Rows are points. To make a cloud, some directions were put in groups of two or more. Within a group, all points are equally far from the middle, so they leave a hole (a ring in 2 directions, a hollow ball in 3). The other directions are filled evenly. Then the cloud was stretched, turned, moved and blurred a little. How many holes are there, and how many directions does each take, smallest first?

Cloud:
[[-16  61]
 [ 53  -4]
 [ -2  50]
 [ 14  45]
 [-14  44]
 [-16 -12]
 [ -9  61]
 [ 34 -18]
 [ 27  13]
 [ 30  30]
 [ 44 -34]
 [ 25 -19]
 [ 34 -11]
 [ 56  18]]
Holes: 0

Cloud (20 x 3):
[[  6  16  49]
 [ 17  53 -12]
 [-27  20  57]
 [-26  55   4]
 [  0 -41  14]
 [-22  -1  35]
 [ 24   7 -36]
 [ 17   8 -69]
 [ 36 -11 -69]
 [-27  11  39]
 [ 51 -35  -7]
 [-21 -13  43]
 [ -5  84 -16]
 [ 29  16 -64]
 [-22  68 -25]
 [ 10  17 -15]
 [ -2  -3  32]
 [ 17  36   1]
 [-52  -9 -33]
 [-14  -4 -33]]
Holes: 0

Cloud, 22 rows:
[[-43 -35  38]
 [ 28  17  39]
 [  0  28  52]
 [ 19  48  21]
 [ 19 -26 -23]
 [-18  53  33]
 [-13 -48 -18]
 [-51  35  11]
 [ 15  29 -30]
 [  8  40 -30]
 [-42  30  36]
 [  3 -33  59]
 [-28  61  12]
 [ 22  17 -27]
 [-41 -22  48]
 [ 36  -9  35]
 [ 34   1 -14]
 [  6 -64  31]
 [  3 -65  28]
 [ -9 -14 -36]
 [-55  13  21]
 [ 29 -39  35]]
Holes: 1 (3)

Cloud, 32 rows:
[[ 35  44  15  55]
 [ 12  39  33  47]
 [  8 -29  14  48]
 [ 13 -23  24  41]
 [-16 -22  38 -58]
 [ 29  14 -44  14]
 [  0 -33  10 -53]
 [  6 -19  24 -60]
 [ 57  47  12   5]
 [ 55  47   3  22]
 [ 59  36  30 -15]
 [-50 -53 -12  21]
 [-23 -31  44   9]
 [ 18  12 -40  -3]
 [ 23 -19  23  38]
 [-26   7  -8 -15]
 [-41 -49  22 -17]
 [  7  -2 -27  80]
 [-13  27  30  33]
 [-30 -54  -6 -37]
 [ 28 -29 -10 -18]
 [  7 -17  43  30]
 [ 15  -5 -32  78]
 [ 48  -4  24   9]
 [ 44  32 -27  29]
 [-13 -16  57   7]
 [ 35  31  18 -41]
 [-15  14  64 -11]
 [-23 -42   6  46]
 [ 50  30  51  19]
 [ 38  22  28 -48]
 [-28 -24  51 -34]]
Holes: 2 (2, 2)

Cloud (28 x 4):
[[ 18  14  -2 -32]
 [ 59 -16  23   0]
 [-29  -7 -52  23]
 [  9 -53 -29  22]
 [-10  -9 -60 -34]
 [ 82 -13 -29   8]
 [-60 -19 -34  22]
 [-10  22  -5  12]
 [-68   9 -23   2]
 [-37  -4  -5  27]
 [-52  28 -22 -10]
 [-30 -23  25  14]
 [ 87 -14  -4   1]
 [ -6 -60  37 -24]
 [  1   9   8  -7]
 [ 38 -66   3  -2]
 [-52 -46 -34  18]
 [ 47  -8 -46  -8]
 [ 37  14 -68  27]
 [ 35  33 -24  62]
 [  7 -21  32  15]
 [ 12  -5  20  33]
 [ 40  33 -52 -50]
 [  1  -7 -62   6]
 [-10 -37 -15  59]
 [ 13   4 -64 -28]
 [-25  20 -45  31]
 [ 24 -28 -43  17]]
Holes: 1 (2)

Cloud, 48 rows:
[[ 23 -26  25 -23 -29 -18]
 [ 17   6 -14 -28 -59  -3]
 [ -6 -20  57  22 -59  28]
 [ -4  31 -59   4  48  22]
 [ 14 -37  32   2  -6  70]
 [-34  20  72 -10  35 -10]
 [ 18  78 -18  -7  17 -44]
 [ 27   7 -17  13  32  63]
 [ 61  -3 -20  26  14 -49]
 [ 26  27 -65  24  11 -39]
 [ 65  -3 -63  16   3   7]
 [-34   7  60  12  44  56]
 [-48   5  12  -4   8 -51]
 [ 18  33  36  19 -14  50]
 [-34  29  49 -11  54  -9]
 [-26  72  26  23  19 -24]
 [  7   0 -67  21  16  35]
 [-31  33 -14  19 -14 -41]
 [ 33  18  62  19 -14 -21]
 [-15  78  39  -8  -1 -29]
 [  4 -59 -19  19   6  21]
 [-29  74  15  -2 -25  15]
 [ 10  14  52 -19  10   2]
 [-37  72  30   2 -10  29]
 [ 48  -4 -64  14 -11 -40]
 [ 66 -21   4  12  16 -13]
 [ 47  -2  29  -7  -9 -47]
 [-53  33  37 -22 -39 -21]
 [-11 -14  14 -30   4 -13]
 [ -4 -36 -11  33  35  -5]
 [ 22 -47  22 -14  -6   7]
 [ 37  24  -5   5 -65 -37]
 [ -7  46  20 -11 -60 -26]
 [  7 -19  77  -9 -25  -4]
 [-71  67   2 -12  23  -9]
 [-33  68 -29  -3  24 -48]
 [ 15  -7 -26   0 -39 -59]
 [-53 -31  -2  12   1  25]
 [-74  10  -1  10  39  18]
 [ 76  19 -26  12 -17   0]
 [ 44   1  20  16 -56 -45]
 [ -6  32  58  24 -14 -35]
 [-13 -44 -25  16 -29  41]
 [ 39  52  10  -2 -32 -47]
 [-22  13  20  40 -19  -6]
 [-31 -20  70  34  -9  39]
 [-28  42  48 -15  14  47]
 [ 21  15  40 -25 -37  -4]]
Holes: 1 (6)

Cloud (82 x 8):
[[ -24  -58   -3  -24   25  -39   27  -48]
 [ -48   40  -11   29  -47   11  -17  -49]
 [ -25   47  -17    5   21  -40  -31    8]
 [ -57  -16   19  -13   59  -27   12  -68]
 [  29  -22   -3    3  -34   50    7  -11]
 [ -52    1   19  -28   33   61  -37   23]
 [   5   19   31   15   22   50    6   59]
 [ -16   25    8   12   37    4   12  -45]
 [   9   16  -16   32   75   -5    1    8]
 [  -1  -11   31   38  -11  -17   47  -19]
 [ -31   19   -3   40  -54   19  -35  -27]
 [   9   54  -22   31   30  -26   60   21]
 [  22   12    0   22   86   -2   39   -7]
 [ -48   55  -27   16   11   -4    9  -47]
 [  26    5   63   24    4   -4  -20  -10]
 [ -47    5   15   10    8   66  -16  -21]
 [ -55   26  -14  -48   18  -59   17  -52]
 [  16    3   14   26   58   11   50  -29]
 [  -7    6   28   47   13   19   37  -24]
 [ -41    3    6  -22   23   90  -41  -19]
 [  58   -3    4    4  103   59    2   35]
 [ -30   30  -18   -7  -54  -61   -3  -46]
 [  -8  -13    5   35  -33   39  -24    5]
 [   4   38  -48   54    5   -8   28   67]
 [ -76   56  -30   -1   19  -92   49  -51]
 [   8  -26   30  -76  -10   15  -34  -42]
 [ -24   43  -57   -8   12    4   -3   30]
 [ -58   -5   20    2   15   -8   13    0]
 [   1  -38   55   21  -18   63    6  -12]
 [ -17  -10   39  -17   51  -22   76  -43]
 [ -23   70  -39   57   48  -45   27   20]
 [ -51   -4  -40   23  -47  -44  -44    2]
 [ -33  -15   10   -5    2   46  -14  -50]
 [ -21   10   24   38  -32  -78   45  -22]
 [  13   35   -6   93  -35   -8   11  -10]
 [  19  -16   -4   48    6   10  -12  -23]
 [ -14    1   27   62   59   13    7  -13]
 [  -6   34  -45   73    5  -12   74   21]
 [ -27  -35   -3    7   38  -30   20  -38]
 [  18   23  -11  -17   12   13   -6   12]
 [ -28  -54   32   19  -52   55   19  -38]
 [   8   16  -32  -20   28  -36   -1   20]
 [ -48  -22   16   -8  -69  -49  -29  -58]
 [  -4    4    2   17   -3   14   71   -1]
 [  -6   11   29    8   41    0   65   -2]
 [ -15   24   19   44   51   63   17    4]
 [  12   23   18   -1   18   -8   31  -36]
 [  18   24    9   64  -18  -54   17  -34]
 [ -88   -8  -15   46  -11   29   26   -7]
 [ -53   16  -11  -28   26  -23   -3  -39]
 [  10   44  -17   38   15   -4   68   24]
 [  -9    5  -15   34  -31   25    2   12]
 [ -13   18  -16   59    2    6   44   25]
 [  17   39  -33   78    7  -55   68   -8]
 [ -57  -14   -8   -2  -15  -54   -2  -45]
 [ -13   78   -6   17   31  -33  -19   43]
 [  36  -18   23  -11    1   17   16  -18]
 [  -5   13  -25   32   -4  -42    4  -64]
 [  44   17  -14   70  -30   -6   19   17]
 [  -2   13  -18   85  -30  -24   83   17]
 [ -26   15   27   13    9   -3   14  -30]
 [ -34    2    7  -35  -54  -52    9  -36]
 [  15  -22  -18  -37  -45   12  -23  -23]
 [ -24   40  -48    0   17  -30  -71   12]
 [  18   20   19    8   36   23   22   28]
 [   7  -15   30  -20   32   -5   20  -49]
 [ -76   -8   45    4   44  -30   12  -45]
 [  50  -30    9   30  -15  -41   11    2]
 [  -1  -18   27  -12    5   60  -28  -43]
 [ -27   20   11    7    8  -65   66   -6]
 [  16  -23   36   36   32   30   -8   20]
 [  -5  -15   41   46    0  -22   24    7]
 [  -8   -2   48  -24   56   13   -3  -44]
 [ -61   54  -14   -7    5  -29   12  -35]
 [ -21   -7   12  -17   37   30    4   20]
 [  48  -12    3   34   -2  -50   10  -24]
 [ -36   33   -2   32   -2    8   40  -17]
 [  45  -16  -24   11  -26   75  -64   44]
 [  35   54  -33   22   25  -31   -1   37]
 [  37   13  -29   35   23  -19   20    6]
 [ -30   -5    5  -18    1  -34   14  -33]
 [ -65  -11   53  -25   37  -12   16 -104]]
Holes: 0

Cloud (80 x 8):
[[ 15  -4  -9 -12 -53 -10 -28 -50]
 [-39 -37  -3 -11   5   7  -2  40]
 [ 41  -4  12 -43  14 -28  32  -3]
 [-28 -19  -9 -39  32 -44  17  18]
 [-17   4  80  11   1  10   0  27]
 [-14 -21 -10  10 -22 -39   2   7]
 [-13  22  20 -14   6 -25 -37  -3]
 [-12   0  50  39 -55 -35   9 -45]
 [-17  -2  48  -2  47 -25  30  63]
 [  3 -34  31  51 -26 -13  22 -96]
 [ 22  71 -54 -37  -5 -36 -52  43]
 [-34   9   5  -5  47  10  19 -11]
 [-19  83 -69  17 -41  -5 -26   0]
 [ 60  49 -10 -63  28 -46 -59  25]
 [-46  57  45   0 -30  45  51  30]
 [ 33 -28  10 -31  59 -61 -11  21]
 [ 66 -15 -32 -45 -11 -24   7 -62]
 [-11 -20  23  -4 -16  -6  25  -9]
 [ 12 -26   4  23 -36  40 -26 -16]
 [-44 -21  50 -15  12  -2 -25  27]
 [-44  34   3  -9 -52 -23 -34  10]
 [  9  -5  19   9 -81  16 -52 -21]
 [ 43  22  11  68 -51   8 -44 -35]
 [-18  52  31   8  11  11   4 -15]
 [ 15   0  19 -26  -5 -13  28  -1]
 [ 44  50  -6 -47  40 -59 -37  55]
 [-26   6  55  -9 -21  -9 -21  37]
 [-19 -24   4  32 -26  12 -45  36]
 [  7 -39  42  -7  52   1  -9   9]
 [-58  -4  53  31 -14  21 -28  17]
 [-51  13  46  28 -27  43  25  -8]
 [ 52 -16  19 -15  37 -40 -56  -7]
 [ 10  41  -9 -28 -24   2   8  80]
 [ 15  27 -30   6  -1  -6 -62 -14]
 [  2   3 -38  -3   0 -13 -24  22]
 [-40   5   0  13 -12 -26   8  36]
 [ 36  -1 -13 -58  18  -3   7  13]
 [ 20  19 -27   8  -9  14 -25 -24]
 [-23  60 -60 -10 -49  -6  14  26]
 [  2  27   9 -41 -63 -10 -48 -40]
 [-34  71   6  -3 -40  23 -22  11]
 [  4   8 -30  -9 -53 -18 -11 -63]
 [ 56 -33  49  13  22 -10  18 -80]
 [-25  54 -24 -16  23 -28 -19  23]
 [-30   7  42  35 -24  20  10 -74]
 [-30 -18  20   7 -70  25   9 -51]
 [ 40  43  40 -10 -10  -7 -26 -48]
 [ 46  37   8 -29 -78 -26 -14  -8]
 [ 48  -5  29 -17  46 -17  11  -8]
 [ 20  24 -12 -53  11   3 -38  -2]
 [-55  -3  55  69 -64  49  -7 -14]
 [ -1  52  34 -30  -5 -31 -14  82]
 [ 62 -53  49 -31  40 -34  10 -72]
 [-91   6  23  58 -50  37  36  37]
 [ 21  -7   4  37 -55  37 -22 -55]
 [-21   2  80   4  -3 -17   3 -25]
 [ -3  -8 -16 -28 -18  18  -3  56]
 [ 16  63  17 -38 -13 -26 -34 -25]
 [ -3 -53  71 -22  -2   2  11 -32]
 [ 30  25  11 -56   2  11 -18   8]
 [-30  -4   6 -13 -27 -50  18  81]
 [ -8  38   1 -23  25 -13 -24  -9]
 [ 22  32 -19  -4 -27 -26 -17  69]
 [ 31  16  -6  57 -13  -8 -36 -23]
 [ 52   0  -4  17  -8 -64 -24   4]
 [-53  22 -17  23 -49  34  -8   0]
 [-38 -13  17   9 -45 -24  40  55]
 [ 31  55 -31 -31 -73 -37  -4  16]
 [-27 -59  62 -12  53  -2  13 -28]
 [ 18   4  16 -41  13 -40 -43  53]
 [-33   7  80  27  27  23  53 -15]
 [ 20  21  37 -55  -5  -8  40  22]
 [-39 -16   6   9 -61 -27 -38 -26]
 [-46 -12  38 -30  10 -47  -9  25]
 [-26 -11  49  29 -11  38  30 -28]
 [ -1  62 -40  13 -37 -11 -10 -50]
 [ 34  29 -14 -50   5 -51  10 -38]
 [ 13  27 -40  -2  -6 -40   9  11]
 [ 25 -39  57  23 -10  -6  39 -21]
 [  1  47 -11 -66  11 -13 -13  90]]
Holes: 0

Cloud (108 x 9):
[[   3   78   14  -43  -65   12   10   38   11]
 [ -61    4   26   19  -13   -7  -40   15   28]
 [ -36    9  -37   26  -12   30  -24  -22  -23]
 [ -40   32  -67   35   -5   27    2  -21  -27]
 [ -32   77   -7  -30   13   11   54  -16  -50]
 [ -45  -94    7   63   -2  -32  -25    1    6]
 [  -7   -6  -15  -14  -38  -31   27    2   -3]
 [ -72   19   -3   -8  -19   60   32   15  -11]
 [ -35    5   41    2  -58   40    3  -39  -31]
 [  -5   14  -13  -39    2    3   52   27   52]
 [   4   -5  -40   28   31  -20   36   17   26]
 [ -22  -23   20   42  -28   -3  -79    8   23]
 [ -17   33   38  -36  -56   70  -25    1   -6]
 [ -24   15   35    6   29  -39  -31   -8   -6]
 [   2   12   57  -24   -5  -26  -27  -47  -33]
 [  10   51   10   38   15   -3  -15  -30   27]
 [ -31  -34  -46   53  -17  -18    8   41   38]
 [   6   21   14  -66   14   20   59  -21   30]
 [ -52  -22  -13  -11    3    0  -38  -18   -9]
 [ -25  -30   46  -33   48    0   49   11    9]
 [ -46   15   -7   10    8    1   41  -35  -31]
 [ -29   -6   22   66    8   -3  -57  -68   -1]
 [  54    2   50   -2   48  -19  -44  -14   -3]
 [ -39   43    1   -6  -51  -10  -38    7    9]
 [   5   16   -2   38    6   31  -40  -19   -7]
 [ -91    2  -19    4  -48   -5   24   11   21]
 [  10   16   -7  -61  -15   12   13   -9   39]
 [ -71   22  -13   65    3   32  -35   24    8]
 [ -16  -27   26   68  -29  -28  -29  -32   26]
 [ -43  -32   59   29   42  -63  -25   12   -2]
 [  15  -58   28   -8  -33  -40  -39  -20  -14]
 [ -27   32   16   -7  -50   20  -44  -53   24]
 [  -5   36   -2   -3  -19   21  -14   17  -32]
 [ -32   20   -1   59   24   30   30  -18   18]
 [ -76   -8  -20   60  -21  -17   65   -2   42]
 [   4  -20   14  -18    9  -12   49   12   -8]
 [  40  -22   23  -39   18    5   -1   29   12]
 [ -20  -33    8   30   59   -5  -61  -51  -17]
 [ -67    4  -25   49  -10   17  -50   20  -28]
 [ -46  -12   36    5   11  -17  -19    2   23]
 [ -31   16    7  -53  -17    3   28   48  -25]
 [  15  -39   71   -8  -22  -49  -19   38   31]
 [ -66  -35  -45   55  -18    7  -24   30   23]
 [ -52   56  -38   12   21   53   41   52  -12]
 [ -56   64  -89   23    4   16   -3   34  -20]
 [ -18   10   70    0  -27  -20   -7   18  -18]
 [   3  -19  -39   -4  -19  -11   15    1  -17]
 [  45  -13   12  -13   26  -47   12   39  -11]
 [ -16   -9    4  -66    2  -39   10   -1  -10]
 [ -37   74  -40  -14  -20   35   51   34  -31]
 [  46  -33   19  -31    0  -22  -84  -14  -26]
 [ -80   17   48    6  -53   48   14  -32   -1]
 [  40  -21   90  -37   34  -38  -37  -24    6]
 [  13   27   25  -79    0   13   45  -15  -34]
 [ -31  -52    8   62   23  -25  -69   -6    5]
 [  33  -29   54   15   -5   11  -25    8  -19]
 [ -17   23  -20  -22  -71   24   19   15   -8]
 [ -12   36    8  -27  -21    4  -56  -39  -36]
 [ -31  -23  -47   60  -63    8  -12   13  -30]
 [   8   88   -8  -33  -57   34   57   43    0]
 [   5   13   18  -25  -70    1  -32   11    5]
 [  35   67   61 -108   18    2   29  -47  -16]
 [ -50  -36   18   46   16  -56  -12   38   11]
 [  35   58   42   -6   36  -22   -2  -53    0]
 [ -71   27   27   -4  -45   54  -15    2  -33]
 [ -58   31    6  -47    2   -9   36  -29  -13]
 [  10   -1   62  -79  -21   -9   32   20   -8]
 [  15   62   17  -81   38    1    6   10   -5]
 [ -37  -53   33   17   26  -21  -38  -39   14]
 [ -19   78   23   17    2   44    8   19  -36]
 [ -16   19  -47   62   -4  -14   -9   33   50]
 [  15   31    7  -26  -49   -6   17   12    1]
 [ -32   28  -11   31    8   43  -29    6  -10]
 [  -9   52    4   19  -42  -15   46   -7  -12]
 [ -21  -41  -23   59  -23   21    5    3   33]
 [ -12   56    4  -36  -39   71   10  -25  -22]
 [   3   26  -10   27   -3   31   51   65   30]
 [ -11   49  -28   22  -25   11  -11   27    9]
 [   4  -16   -4  -40   36   39    0   -6    3]
 [  15   -1   -3  -40  -23  -38  -19   -8   20]
 [  15   11    3  -95    9   29  -19  -17  -42]
 [ -32   35  -28   20   14   36  -29  -39  -46]
 [ -62  -70    5   22   35   -6  -35  -52    4]
 [ -60  -44    8   82  -44  -11  -21   27   16]
 [  27  -17  -33   16   -5   33    7  -10  -17]
 [ -42  -20   38   41   39   10   17  -34   -2]
 [ -34  -21   32   17  -29  -52  -20   -7  -20]
 [ -16  -37   38   38   25  -37  -75   13  -23]
 [  24   23   41   11   48   -1  -19    8    7]
 [  14   18  -29  -84   38   23   -5   -6  -50]
 [   3  -15  -42  -14   -5   18   -6   10  -27]
 [  17  -43   39   -2  -35  -43  -63   31   26]
 [  10   67  -23  -25   20   44   47  -21  -25]
 [ -66   -4   49   18  -17  -17  -26   29   33]
 [  73  -39   74    7   66  -20  -43    5  -18]
 [  23  -42   11  -11   31  -22  -32  -50    3]
 [  -5   25  -45   14  -29  -13    5    2   16]
 [  13   24   63  -95   37   -7   19  -35    4]
 [  15  -19   49  -39  -61   24  -31  -11   -9]
 [ -15  -95   27   16   -1  -27  -10   32   18]
 [ -47    5    4   32  -15   49   13   42    5]
 [ -89   45   -5   -1  -56   29   38    0  -20]
 [  -4  -16  -22   69  -23   12  -28   23   16]
 [  -5    4   29   49  -19    8  -18   35  -16]
 [  16    9   13   -2    6  -25  -56  -18  -44]
 [  15    6   -6  -22  -34  -11    8  -12  -26]
 [ -40   -1   34   -5  -62  -14  -22  -15   -9]
 [ -17  -19   61  -37  -35  -71  -34   19  -16]]
Holes: 0
